Each row is a point. The points of each table are mixes of a few directions, plus a little noise. Count the directions of each table, and those that both share. Where both have some left over, give the other angles between the two spaces (their principal angles), to ten degrees, smallest first.
In the rows, zero is written as 128.

First (7 x 3)
[[129 125 127]
 [126  53 120]
 [140 182 106]
 [130 168 127]
 [116  99 161]
 [117  89 158]
 [141 183  97]]
Second (4 x 3)
[[128 136 130]
 [130  47 108]
 [127 190 143]
 [128 140 131]]
Directions: first 2, second 1, shared 1

First (8 x 8)
[[152 135 131 130 166 134 130 173]
 [ 88 134 136 154  82 110 143  66]
 [154 126 141 117 132 158 118 169]
 [ 66 115 116 136  38 121  92  33]
 [141 135 158 134 109 148 155 139]
 [146 119 126 109 131 148 110 152]
 [157 109  98  76 181 111 144 146]
 [120 151 117 168 186  94 132 145]]
Second (7 x 8)
[[140 125 145 140  99 178 152 135]
 [103 140 116 153 164  58 120 105]
 [124  95 112  95 117  87 140  73]
 [144 108 142 122  80 184  93 142]
 [126 125  86 122 147 172 129 137]
 [159 144 184  97 104 148 121 184]
 [101 159 111 167 187  68 142 121]]
Directions: first 4, second 5, shared 3; angles 30

First (9 x 12)
[[138 141 121 144 141 115 114 123 121 128 132 134]
 [119 124 144 108 126 109 129 140 148 108 117 119]
 [129 126 130 121 127 120 129 133 134 123 128 128]
 [124  88  98 132  81 249 181 110  89 198 149 136]
 [129 129 137 112 130  99 125 139 144 109 125 125]
 [140 138 121 139 138 114 119 125 123 129 136 135]
 [131 123 134 107 126 105 132 139 144 113 127 126]
 [136 132 128 122 132 106 124 134 136 119 131 131]
 [109 150 141 167 150 134 100 112 114 126 108 120]]
Second (8 x 12)
[[158 137 128  99 112 151 107  96 117 122 117 113]
 [175 142 129  82 103 163  96  79 110 119 111 105]
 [139 131 128 117 122 136 120 116 123 126 124 123]
 [135 131 128 121 124 134 123 120 125 127 126 124]
 [131 128 128 125 126 130 126 125 127 128 127 126]
 [ 69 110 127 186 159  84 169 190 151 139 149 157]
 [115 123 128 142 135 118 138 142 133 131 133 135]
 [102 121 128 153 141 109 145 155 138 133 137 141]]
Directions: first 3, second 1, shared 0; angles 80

First (10 x 24)
[[131 112 166 136 147 101 154 150 132  84 129 146  89 103 140 123 139 116
  137 169 117 156 149 159]
 [126 121 160 144 128 113 124 107 142 110 109 107 118 130 128 168 131 109
  150 154 122 126 136 168]
 [118 155  72  93 158 205 104 125  91 196 131 106 151 131 145 131 106 173
  142  48 101  53  95  55]
 [140 148 152 113 168 150 135 118 132 120  78 136  90 117 173 174 121 138
  157 118  94  71 133 141]
 [105  90 103 162  85  94 102 107 145 146 197 105 173 157  88 105 125  94
   78 125 182 210 125 120]
 [157 150 153 127 120 107 135 105 164 108  69 164 105 143 156 164 124 114
  116 138 139 105 141 167]
 [112 103  95 140 100 113 125 150 114 140 198 127 162 130  89  63 134 124
   91 128 159 196 121  95]
 [151 184 143  94 123 165 135 135 104 127  38 121 129 121 123 157 141 167
  203 140  82  22 114 142]
 [127 117  92 117 130 127 148 179 108 131 186 171 131 111 122  43 131 146
   82 114 142 181 127  80]
 [113 101 146 155 120 102 117 104 143 119 149 101 133 137 117 151 129  98
  126 146 142 163 135 156]]
Second (8 x 24)
[[135 163  94 110  81 114 181 166 125  81 138 153 137 129 113  85 143 162
   95 148 154 135 150 128]
 [ 95 129 141 127 103  98 186 157 142  78 174 116  85 115 115 105 135 168
  103 172 142 161 198 136]
 [120  74 142 151 200 155  83 132  86 158 155 100 138  98 134 132 130  84
  180 114  84 151  76 115]
 [131 161 165 115  97 107 163 130 155  95  81 136  88 129 124 145 135 161
  137 172 128  95 177 161]
 [ 89 147  81 119  90 166 116 106 109 164 158  51 174 151  90 147 120 168
  142  98 135  87 128  95]
 [155 117 141 140 125  96 107 100 170 142 104 180 122 150 151 132 115  88
   80 115 158 156 123 142]
 [158 133 132 113 190 144 137 142 127 119 100 187  89 109 194 131 118 120
  118 100 104 111 116 120]
 [139 100 127 150 137 145  52  92 110 188 112 101 190 143 102 147 128  72
  168 105 119 128  57 126]]
Directions: first 5, second 6, shared 4; angles 30

First (11 x 32)
[[135 132 137 144 123 114 128 120 124 160 147 132 116 148 115 109  77 120
  137 104 139 115 135 132 147 126 123 109 104 140 120 133]
 [162 157 132 155 130 109 115 116 131 180 189 154 148 178  81 117  93 117
  153  83 156 105 122 152 185 122 110 131 110 142 168 110]
 [106 120 135 114 129 134 132 137 125 117  88 116 123  77 145 129 124 137
  133 140 114 140 116 117 104 122 134 122 140 132 114 135]
 [150 150 126 141 127 120 111 128 120 155 167 149 163 148  96 139 117 118
  155  94 148 124  99 150 161 113 114 133 121 139 175 103]
 [109 119 133 113 132 137 133 137 126 110  88 117 124  76 146 133 139 140
  128 146 112 139 120 116 101 125 135 131 148 126 115 136]
 [112 120 133 111 148 143 141 123 153  97  86 120 108  94 149 122 177 151
  102 171 101 121 153 108 104 142 138 155 162 111 103 151]
 [107  92 102 107  95 143 129 150  93  72 109 101 132 134 176 167 155 111
  111 150 127 175 115 123  79 127 140  99 112 115 110 116]
 [116 133 144 127 131 124 129 132 124 146 104 126 125  76 126 115  89 136
  153 119 123 127 110 124 124 116 128 120 131 145 125 134]
 [119 111 121 117 132 141 140 125 140  93 108 115 108 135 153 131 172 134
   94 164 112 129 159 114 104 146 138 139 141 107 100 144]
 [173 165 130 158 151 115 117 101 159 175 196 163 140 202  73 108 136 128
  129 100 145  81 152 148 195 140 109 162 128 127 169 122]
 [118 106 115 121 107 130 130 136 108 103 124 114 121 143 153 143 132 115
  115 137 128 151 129 126 104 131 135 106 110 122 111 125]]
Second (9 x 32)
[[112 102 111 117 139 141 106 149 115  99 140 111 185 144 143 156 165 116
  136 118 134 162  89 138 134 108 133 148 146  96 153  89]
 [104 111 137 124 140 129 123 139 125 131 112 109 138 105 141 117 103 130
  139 118 125 139 112 123 128 113 136 128 136 119 113 124]
 [106 121 156 135 134 115 138 126 130 162  99 113  93  84 133  85  51 138
  140 118 120 115 137 114 125 124 135 106 120 142  86 156]
 [148 151 127 125 128 134 139 114 148 119 119 149 109 119 116 134 173 143
  112 158 117 107 154 123 119 148 122 145 140 135 136 145]
 [142 138 127 135 115 121 133 119 126 137 140 138 112 145 120 126 118 125
  124 127 133 119 140 130 130 136 122 116 112 141 127 134]
 [139 126 101 115 132 146 114 136 128  86 148 136 174 159 128 172 214 121
  120 142 131 147 110 139 129 128 125 161 150 102 170  95]
 [145 140 118 124 127 135 130 123 135 111 135 143 131 140 121 145 174 131
  116 144 126 122 138 132 125 139 123 143 137 127 146 127]
 [130 118 112 126 124 132 115 138 114 115 151 125 160 160 131 150 147 113
  130 116 139 146 109 140 136 119 126 130 125 115 149 102]
 [126 141 164 151 114  99 152 109 129 191 108 127  48  96 118  67   7 135
  136 114 125  93 165 114 126 138 128  75  88 173  69 180]]
Directions: first 4, second 3, shared 2; angles 50
